Each row of a before or after table is a point. The points were changed in one or more steps. Then noise was added and the rows were shuffled. The steps act on columns, c1 being the first. Write out the steps. A step turns or swaps two columns, mirrors them in a line or flattens them onto one, adds a multiple of one to another, or multiplies or shifts one. Angles are multiples of 10 degrees, from the lower column toward the higher: turns from -170 to 170, lines from 10 to 170 but not 90. Use the fewest steps. Two steps may share a column if one is a turn and the other turns, adds or multiplies; they go together, in the order done. Otherwise the lowest column goes first.

Before (10 x 3):
0:  -5   4  21
1:  -4  -7   1
2:  -4  32   1
3: -20  -7  13
4:   4   4  13
5:   8  21   1
6:  12   2  10
7: -11   1  -4
8:  -6   2   7
9:  18  -2   9
After (10 x 3):
0:  -2  96   0
1:  -3 -23   0
2:  14   7  10
3:  -6   5   6
4:  -5  11  22
5:   6  13  14
6: -13   4  -3
7:  17  -8  12
8: -21 -20  11
9:   8  63   2
Steps: multiply c2 by 3

Before (12 x 8):
0:  16  30   7  10  -1 -32   5 -46
1: -24   7 -23 -20  19  -4  18   6
2:  27 -23 -23  56   0 -36  19  12
3:  13  10  15 -33 -94 -16   4   9
4:  21  31 -10 -30 -17   2  -6  16
5:  17  26  20  -9  17 -16  23 -46
6:  15  23 -20 -37 -10 -82  18  11
7:   7   3 -19  26  17 -50 -66   4
8:  22  16  22  16  13 -26  19  23
9:  -7 -42 -24 -25  10 -35   9 -23
10:  27  34   2 -30 -13  -8  22  18
11:   1   8  13  11 -37 -15  15 -17
After (12 x 8):
0:  -7 -42  38 -25 -64 -32   2 -21
1:  28  34   4 -33   9 -15  24  17
2: -26   9  29 -22 -66  -4  19   5
3:   7   4  23  27 -55 -34 -74   3
4:  16  13  44 -33  92 -14   3   9
5:  21  15 -55  14  45 -27  12  23
6:  16  27 -51  -8  35 -18  21 -48
7:  28 -22  42  57 -56 -38  12  11
8:  22  31  35 -28 -10   6  -6  18
9:  17  29 -12   6  15 -35  -3 -45
10:   4   7   7  12  53 -21  13 -21
11:  15  23  45 -38 -39 -82   6  11
Steps: multiply c3 by 3; turn c3 and c5 by 130 degrees; turn c6 and c7 by 10 degrees

Before (8 x 12):
0:  54  20 -47  22 -18  -7 -25 -14  -1  -1  40 -50
1:  -4  17   3 -10  30   8  -8 -30 -29 -37 -29 -24
2:  33  -4 -12  11   0 -28 -54 -55 -26 -44  12   9
3: -15 -24  15 -52 -39  62  20 -34  43  54  36 -18
4: -26  38  28 -37 -37  20  15  17  26 -44  21  16
5:  -5  57 -23  28   4  38  23 -28   7  46 -12 -31
6: -21 -12 -29 -61   6 -24 -21 -14 -36  31  -5   0
7: -17  36  35  18  34  64 -48  26 -26 -47  38   8
After (8 x 12):
0:  -5  16   1   7  31  -7  -6 -29 -19 -38 -38 -23
1:  25  55  29 -14   4 -33  24 -28  11  47  -8 -30
2:  26  35 -25   4  32 -69 -49  25 -36 -45  28  10
3: -16  21  46 -58 -19  14 -27 -11 -13  -2  38 -50
4: -16  -5   5 -34   1  31 -53 -54 -28 -48   4   8
5: -29 -25  -3  44 -38 -63  21 -34  28  53  50 -18
6: -32 -12  26  56   6  29 -20 -15 -30  31 -16   2
7: -11  38 -25  42 -36 -23  13  17  14 -42  32  15
Steps: turn c1 and c4 by -130 degrees; turn c3 and c6 by -170 degrees; turn c9 and c11 by 20 degrees

Before (12 x 20):
0: -37  42 -28  -6 -14 -72  64 -11 -23   1 -56  31 -20  40 -36 -51  -4 -50  38 -27
1:  -4  49  36 -30 -49  34  33  25   8  22  24  23  32  13  -3 -23  -7 -32  13 -52
2:  14 -19   7 -34  39 -53  20  66  23 -23   5  31 -17  30  10  20  57 -26   4 -31
3: -81 -14  48 -32 -11  -6  48   9   6 -39  52   5  39 -27  40  12  40  35 -15  -9
4:  49  -7  50  -5 -31  21  10  -9   9 -28 -43  31  12  16 -12 -19   7  31  50  -5
5:  25  31   6 -16 -42 -30 -52 -15  32 -49 -31 -12  -3 -20  -1  -9 -22 -17  78 -15
6:  18 -58  29 -32  12  -2  23 -19 -13  17  -3  23  12   3  78  16  -9   7  31   2
7:   0  25 -15   1  33 -53  -7   8  10   0   3  18  -9  56  51  33  49 -31 -51 -25
8: -36 -22  52 -26 -25  -7   3   0  33   6 -22  -8  27  -9  10  -3  43 -19  26 -38
9:  36  -8  36 -39  37   1  37  -3 -37 -31  11  75  -1 -20  21  26   1 -35  -8 -24
10: -39   4 -32  -1 -21  18 -36 -56  -6 -40   8  11 -25 -56  43  16  25  54  39  12
11: -25  17   7  16  18  -6  31   0 -13  17 -41 -42 -37  41  33   5  -7 -54  41   4
After (12 x 20):
0: -57  42 -28  -6  59 -21  63 -11 -25   1 -56  32 -20  42  27 -53  -4 -49 -44 -25
1:  14  30   7 -16  51  22 -54 -15  32 -49 -31 -13  -2 -18 -11  -9 -22 -18 -77 -14
2: -57 -18   6 -32   5  34  19  66  23 -24   3  31 -16  30 -11  20  58 -28  -2 -29
3:  52  -6  50  -5   9  36  11  -9  10 -29 -40  32  14  16   2 -19   6  33 -51  -4
4:  10   3 -32   1   3 -46 -37 -56  -5 -40   8   9 -26 -57 -50  16  26  54 -31  12
5: -24 -15  47 -30  13 -78  48  10   4 -42  51   3  39 -28 -38  13  42  35  22  -9
6: -59  27 -16   0   9  21  -7   7   9   1   3  20  -8  56 -42  33  47 -28  60 -26
7:  -2 -24  52 -26  22 -37   5  -2  34   6 -23  -8  26  -8 -18  -3  41 -21 -24 -37
8:  53  48  36 -30  16 -23  34  26   8  21  27  21  31  12   1 -26  -7 -31 -15 -53
9: -22  18   9  18 -10 -16  33   1 -14  17 -40 -44 -37  42 -40   3  -9 -53 -36   6
10:  -9  -9  36 -40 -26  42  36  -1 -38 -31  12  74   0 -18 -19  26   0 -34  12 -22
11:  -4 -58  32 -31  -8  19  22 -18 -11  16  -4  22  11   2 -80  18 -11   6 -16   3
Steps: turn c5 and c6 by 140 degrees; turn c1 and c6 by 70 degrees; turn c15 and c19 by 170 degrees

Before (13 x 48):
0: -40  -2  14  36   0 -16  17 -22 -31  16 -38 -12  18  -2  22  56 -45  -9   4  -9  10  11  21  23   2  14  21  15 -64  14 -13 -23  50  41  10  10  -3  35 -28  40 -22  11 -45 -12   7  11  13   1
1: -56 -43 -40   6  33  35  28  31 -21 -13 -54  -7  32  35  -7  33   2  33  59 -17 -23  48 -48  43 -15  -6  38  -5  42  18 -34   1  10  10 -13  36 -43  -6 -42  54  10   6  -7 -50   3  11 -43  10
2:   8  19 -25  -6   0 -37  18   6 -36  43  38  -3 -40  18  26  27 -15 -11  39 -34 -38   0 -40  56  40  28 -15 -16   1  52 -84   3  -3  -8  49  40 -34  62  30  14  47  14  10  58 -17  27  21  20
3: -19 -55 -14  -8  65 -15 -24  28 -25   2  -6   7  10  22 -32  29  18  21  17   1   3  49 -81  85 -66  -2  23  12  -6  33  10  23   3 -17   6  31 -38 -29  68 -37  28 -28 -12  19 -57  30   0  20
4: -56 -53  28 -25  19  37  32 -34  30  53  -6  23  -7 -26  13 -23 -22  66   5  32   4  38 -18  -3  30  34 -13 -49  -2  21 -22   4  15  17 -28  10 -30 -25 -25   0  57  41   0   0  26  71 -23 -11
5: -82  25  -1   5 -17 -24  11  13 -26 -18 -40 -57 -55   8  23 -14 -35 -28  58 -10 -14 -10  22  17   2 -28  59  10  16  62  -2 -17 -11 -29 -25  29  19  21  29 -20  33   3   6  51  24  29  37  12
6: -73 -20 -45 -27  58  -8  19 -39 -52 -13 -32 -53  12  38  -7  -4 -19 -12   7  28 -16 -11 -26  68 -18  34  25 -22  -7 -11 -11 -12  31 -42  -7  -4 -31  95 -37  12  10   2  21 -36  -7  25 -38 -60
7:   6 -28 -11 -67 -30 -13 -38 -12  27   0  17  15 -41  31  13  11  -5  46  -3  30  -8  58  11  26 -30 -46 -49 -52 -91  17  -7  16 -17   7   4 -75 -12 -65 -47   4 -44  33   6 -11  -8 -34 -17 -13
8: -28 -12  10 -19  15 -35  13 -28   0   2  12 -26 -37   1   0  28  -7 -68  -1  77   9  11  39  55 -53  24  19  71 -34   6   0 -33  27 -11 -17 -17 -46  17 -35 -23  18  30   8   2 -11  42   7  28
9:  17  12  37 -18  52   2 -25  -8 -58  30 -35 -33 -13   6   6 -40   3   5  -5   3   3  17 -17  17 -29  -1  43  16 -49 -39 -32 -18  21   3  19  37  28 -34 -44  17  -8   3 -19 -35  18  41   8  -6
10: -41  17  -7  25  47  -4 -51 -15  -5  29 -13 -17 -70 -41   0   6  11 -15  19  20 -66  28 -36  14 -11   7  -5   3  -4 -24   7  10  16   7  -2 -16   2  13  15  28  21 -28  15  18   8  47 -47   4
11: -15  -6  -9 -16  -6  33 -33 -59 -19  15  26 -11  42 -43  -2  57 -35  13  12 -19  48 -20 -22  51   2  -8  25 -34  40  17  24  13  -2 -31   9 -20  26  28  15  67  52   4   9 -80  -9  12 -17 -13
12:  14   9  -8 -29 -15  27  42  -8   9 -26 -32  19 -18  33 -24 -50  33  -4 -15  10  13 -10  -5  17  30 -21  34 -56 -45  14  -3 -36  27 -11 -40  15 -11  -9  -3  29  -4  33 -32   7  78 -11  60  22
After (13 x 48):
0: -15  -7  -8 -16  -5  34 -33  53 -18  15  27 -10  28 -43  -3  57 -35  13  13 -19  47 -32 -22  52 -29  -7  25 -34  39 -21   5  14  -2 -32  18 -20  26  12  15  67  53   4   9 -81  -8  29 -18 -13
1:  13   9  -7 -29 -17  28  41  13   9 -27 -32  19  23  32 -48 -50  33  -4 -16  11  14   0  -4  18  20 -21  35 -56 -45  23  -6 -37  27 -10 -30  14 -11 -11  -3  29  -4  33 -32   7  79  -9  60  23
2:   6 -27 -12 -68 -31 -13 -37 -37  27   0  16  15 -32  31  26  11  -4  46  -3  29  -8 -46  12  25  -8 -45 -49 -52 -91  42 -10  17 -16   7  15 -75 -12 -34 -47   4 -43  32   6 -11  -8 -65 -17 -13
3: -72 -20 -45 -26  59  -9  19  33 -51 -13 -33 -54 -14  38 -14  -4 -19 -11   8  28 -16 -22 -25  68 -11  34  24 -22  -8 -17 -22 -12  32 -42   4  -3 -31  25 -37  11  10   2  20 -37  -7  94 -38 -60
4: -56 -52  28 -25  19  37  32  -7  29  52  -7  24  32 -26  26 -22 -22  66   5  33   5 -50 -19  -3  10  34 -13 -49  -2  19 -33   4  15  18 -18  11 -30  71 -25  -1  56  41   0   1  26 -26 -23 -10
5: -39  -2  14  36   0 -16  18   6 -32  16 -38 -11  15  -3  44  56 -46  -9   4  -9  11 -24  20  23 -15  15  21  15 -64  -5 -19 -23  50  40  20  10  -2  10 -28  41 -23  12 -44 -13   7  36  14   2
6: -28 -12  10 -19  16 -35  13  10   0   2  12 -26 -52   1   0  30  -8 -67  -1  78   9 -28  39  54 -19  25  19  71 -33  32  -8 -33  26 -10  -6 -17 -47  42 -35 -23  18  30   7   2 -12  16   8  29
7: -42  17  -8  25  47  -4 -51 -13  -5  27 -14 -17 -50 -41   1   7  11 -15  19  19 -65 -29 -36  15  42   7  -5   4  -4  38   3  10  17   7   9 -17   1  48  14  29  22 -28  15  18   7  13 -47   4
8:  17  12  38 -18  51   2 -25  -7 -58  31 -36 -33 -48   6  12 -40   3   5  -5   3   2 -17 -18  17  11  -1  43  16 -49 -15 -34 -18  21   3  28  37  28  41 -44  16  -9   3 -19 -36  19 -34   8  -7
9: -83  25  -2   5 -17 -24  11  -1 -26 -19 -40 -57   9   9  46 -14 -35 -28  59 -10 -14  17  22  18  -8 -29  58  10  16  82   2 -16 -11 -30 -15  28  20  29  29 -20  34   3   5  53  23  21  37  12
10: -19 -55 -14  -8  64 -15 -25 -55 -25   2  -6   7 -29  22 -64  29  18  21  17   2   3 -11 -80  85 -67  -2  23  12  -6  14  18  23   4 -17  16  31 -38  30  68 -37  27 -27 -11  20 -57 -28  -1  21
11: -56 -43 -40   5  34  36  27 -56 -21 -13 -54  -7  11  35 -14  33   3  32  59 -16 -24  -6 -48  43 -36  -6  38  -4  42 -12 -24   1  10  11  -3  35 -43  11 -42  54  10   5  -7 -50   2  -6 -43  11
12:   9  19 -25  -6   0 -37  19  -3 -36  42  38  -4  40  18  52  27 -15 -11  39 -34 -40   4 -39  55  15  29 -14 -16   0  64 -82   3  -2  -8  58  39 -34  27  30  14  47  14  10  57 -17  62  21  19
Steps: add 0.3 times c8 to c31; turn c8 and c22 by 130 degrees; turn c13 and c30 by -50 degrees; turn c13 and c25 by -50 degrees; multiply c15 by 2; shift c35 by 10; swap c38 and c46

Before (13 x 64):
0: -33 -37  24 -29 -11 -33  -1 -18  24 -13   3  17  10  44   4 -13 -10 -18  42 -18 -32 -33 -23  -4 -13 -18 -33  -2  34 -23  35  45 -43  19  53 -20  12 -31  -9  29   6  11  25  27  25 -22  26 -42 -37  -9 -43  39 -25  56 -35 -60 -30  43 -18 -25 -26 -11   8 -55
1:   4 -42  11  37  11 -75  34   4  10 -31 -19 -19 -35 -35  15  57  27  18  36  -8 -37 -19  21  22 -22  19  41  31  -8  -7  21 -31 -15  15 -44  21  46 -36 -31  32  24 -34  14   3   7 -46 -35 -27 -47 -35  30 -32 -57  39  33 -12  -1  28 -16 -38  25 -14  -4  15
2:  13 -35  55 -50 -12  -9  -3  23 -48 -23 -52  20  44  22  50  47 -15  38  20 -29  51 -11  21 -38  -9 -16 -39  -5  36  19  68  26 -40  32   7  -2 -15  22  23 -21  67  33   0 -28 -41 -31 -33 -26 -50 -51  27 -27   1  15 -19 -67  21 -45  45  47  -9 -62 -28   2
3:  53 -29 -25 -22  11 -38 -52 -33  20  40 -56  34   7 -44  -7   0   5 -38 -45  -1 -31  40 -49  36 -60  16  57 -52 -12  64  18 -36 -10 -58  -4 -10  67  41  23 -42  25  43  20  35  20  15  50 -34   4  19 -36 -17 -26  33 -14  11  48  38  54  13 -29 -33  12 -33
4:  53 -51 -28 -48  -6 -62 -55  20 -49 -38  10 -30  -4  38   2  26  -4 -29  22  54 -21  17  44  -2 -20 -12 -16   8 -26 -10  10  34  42 -39  42  35  62 -44 -13 -16  48  14   2  27  13 -43  35  -9  36  31  -8 -44  25  56   2 -25 -13  12  35 -17  -5 -56  -5 -30
5:  56  -4  44  32 -19   0  36  -8 -17  32  35  -2  -1 -24 -24  16  28   7  40  35 -21  -5 -16 -22 -23  34 -34 -41 -41  64  -4  32  28 -18 -14  18  47 -34  16 -26   7 -35  26  -8 -32  25 -20   1  21  12  21 -44  29 -42  54  18  35 -36 -11  57  48  -2  42  21
6: -38  -7 -22 -50  27 -28 -17 -59  17  -4   0  29  -6   9  33  28 -47  56  39  62  54  -6 -34  -4  31   5 -21  34 -15  18  77 -42  20  15 -45  -1  14 -39  -3  21 -27 -24 -50  24 -18  27 -43 -41 -22 -21 -26 -13  21  39   3   9  48  -2 -33 -30 -27 -18 -13  27
7: -14 -24  15 -31 -54   6  35 -34 -12 -40 -17   5   8 -43  -8 -15   2  13   6 -23  49 -38 -48   0  26  -1  -6  38 -22 -25  51  27 -55 -28 -29   3  15 -42 -20   1 -11 -38 -17  28 -53 -16  -3 -48 -45  15 -22  24 -52  50  21 -32  38  18  15 -14 -46  31 -21   3
8:  -7 -28 -31 -36 -42 -67  -2 -30   3  -5  30 -28 -45   4  32  61  43 -21  10  13  38  50 -54 -20 -45 -48  17  14 -53  23  35 -20  -8 -27  18 -10  21  46 -52 -34   6  -5   2 -41  13  21  23  26  32 -36 -14 -19 -33  -4  47 -21 -27  39  44 -40  40 -15   9 -32
9: -14  17 -15  24   1   2 -44 -25  -7  -2 -21 -51  10 -40   2  34  -6 -16  -9   3  -4  37  -2 -31  31  40 -36  -7  24 -10 -18  13 -15 -56 -23 -26 -21  54 -50   8 -14   9 -10   3  43  10 -42 -18 -52 -32  24  -9 -52   4 -40  19  33  20  33  -7   6  13 -14  28
10:  -7 -21   5   3 -11   2  26  10   8  53 -35  14 -23  31 -18 -24 -36   5  -3 -18   7   4 -14  40 -27 -26 -13  31 -18  26  77 -28  35   4  10 -25  17 -42  -5  32 -31   8  23  20 -26 -23   5  12 -31  33  28  41 -40 -22 -29 -33   4  -8 -40  28   6   3  29 -15
11:  57  13   6  19  -2 -40   2 -65 -38   9 -14  18   1  28 -27 -24 -31 -34 -29  23  11 -21  15  -6  -3  39 -28  42  22  54  36 -31 -53  19  49 -31  62  48 -34  48  -8 -40 -21  27  38 -56  16  34  35 -34 -10 -48   5   4 -38  18   2  42 -14   1 -26 -13 -27   5
12: -33 -11  -4 -44  34  17 -56 -60  25  18  24   9 -16 -29 -30  39 -47  35  44  22 -13 -46 -42 -46  15 -26 -13  21  -4  21 -16 -14 -40  -4  47 -25 -12  22  41 -39 -12  49   0  43 -38 -39  41 -17   0 -31 -24  44  28 -43 -32 -19 -30 -40  -7 -24 -13 -18  46  23
After (13 x 64):
0:  82  21   8  18 -23 -38   8 -63 -39   7 -18  21   0  25 -26 -21   5 -32 -34  23  11 -22  15   1   3  44 -27  41  23  56  38 -30  37  19  39 -33   5  45 -34  44  -5 -39  -3  27 -53 -57  16  35  40 -31 -21 -47   9   7 -43  -2   0  44 -14  11 -25 -13 -25   7
1: -47 -38  11 -35 -17   4  48 -29 -14 -39 -17   7   3 -47  -8 -16  -3   9   6 -25  49 -37 -48  -2  34  -1  -3  39 -19 -23  50  25 -54 -29 -25  -4   5 -45 -21   0 -10 -34 -53  26 -54 -15  -2 -47 -46  17 -24  21 -56  50  20  20  40  18  16 -13 -47  30 -23   8
2: -70   8 -25 -50 -46 -27 -22 -55  15  -4  -3  31 -11   8  33  29 -10  59  43  64  52  -4 -34  -4  31   7 -20  31 -13  20  74 -41 -18  15 -49  -3   8 -38  -4  14 -28 -22  28  24  25  30 -45 -41 -21 -20 -29 -13  19  32   0   3  43  -3 -33 -35 -25 -10  -5  30
3:  -6 -73  56 -48  -1  -5  -5  23 -52 -23 -58  21  46  17  47  47  -5  38  24 -24  54  -7  20 -37  -8 -16 -36  -4  40  23  66  30 -42  34   2   0  -4  25  22 -22  69  33 -17 -29 -44 -27 -35 -22 -50 -53  33 -26   3  15 -21  22  20 -48  45  48  -7 -61 -23  -4
4:  46 -35 -30 -51   2 -64 -71  22 -49 -40  11 -29  -4  39   2  30   7 -32  17  57 -20  17  46   3 -22 -14 -16   9 -25  -4   9  37  12 -40  39  38   5 -46 -18 -16  51  16  -9  27  44 -35  35  -6  32  35 -20 -46  22  55   2  47  -8  10  37 -17  -6 -58 -10 -28
5: -16 -19  11  39  13 -77  42  -1  10 -33 -19 -22 -30 -33  19  54  -8  15  38  -6 -41 -19  19  22 -24  15  37  36  -9  -8  18 -28   8  15 -38  19  -3 -34 -36  33  24 -39  14   4 -16 -44 -38 -30 -44 -38  19 -34 -53  34  36  40  -6  28 -15 -35  23 -12  -2  13
6:  26  10 -24 -22  20 -39 -68 -34  21  41 -57  37   9 -45  -6   3   2 -35 -49  -4 -27  38 -51  42 -59  14  61 -52 -12  62  20 -39  22 -54  -2 -10  10  39  24 -39  24  44   9  41 -11  12  52 -32   1  23 -48 -13 -22  37  -9  29  41  37  51  11 -28 -32  15 -32
7:  12 -29 -26 -38  -1 -70  -3 -28   4  -5  33 -28 -41   4  31  62   5 -20  11  14  41  45 -52 -24 -44 -52  17  16 -50  28  33 -21  15 -30  25 -15   7  47 -53 -34   9  -9 -43 -44  -7  18  24  29  34 -35 -14 -17 -33   5  48  25 -29  36  39 -37  40 -16   8 -33
8: -27  28  -9  27  -9  -1 -61 -21  -1  -2 -23 -48  10 -36   1  32  -3 -12 -10   4  -1  35  -2 -32  29  42 -35  -4  21  -9 -21   8  41 -55 -19 -29  -5  58 -57   2 -17   9   3   0 -16  13 -42 -20 -51 -40  26  -7 -49   3 -34 -13  34  24  32  -8   1  14 -13  24
9:   5 -34  14   1  24   3  31  12   9  47 -30  16 -26  33 -18 -20   3   3  -2 -21  11   8 -13  42 -27 -29 -15  33 -22  29  78 -31 -28   2   5 -25  -2 -43  -5  30 -29   5 -11  20  34 -17   5  15 -30  35  24  40 -39 -16 -27   9   5 -12 -46  27   6   5  24 -13
10:  59  19  40  32  30   4  45 -15 -10  28  38  -2   0 -25 -25  14  -2  13  38  33 -23  -8 -14 -23 -23  33 -34 -37 -40  64  -5  39 -33 -22  -4  11  -6 -32  13 -27   5 -31 -23  -5  30  32 -16  -3  24  13  11 -46  28 -39  55  12  40 -31  -8  57  45  -3  42  17
11: -55 -65  28 -32  20 -34  -7 -17  28 -10   5  21  15  43   6  -9  11 -22  46 -18 -38 -28 -21  -6 -13 -16 -33  -8  38 -25  35  46  21  16  52 -23   6 -30  -7  29   5  12 -10  26 -40 -23  19 -43 -41  -7 -45  34 -25  58 -31  30 -26  45 -15 -26 -24 -10   9 -52
12: -41 -19   4 -44   0  15 -76 -60  25  11  22   8 -20 -28 -30  40   2  36  47  19  -9 -47 -43 -46  16 -25 -15  21  -1  22 -24 -15 -38  -7  35 -23   4  20  41 -38 -13  53  33  43 -41 -38  41 -16  -4 -32 -19  48  28 -41 -26   9 -31 -44  -5 -22 -14 -16  45  20
Steps: add 0.7 times c48 to c1; turn c2 and c56 by -80 degrees; swap c5 and c43; multiply c7 by 1.3; flatten c17 and c35 onto the line at 80 degrees; swap c33 and c45; flatten c37 and c51 onto the line at 100 degrees
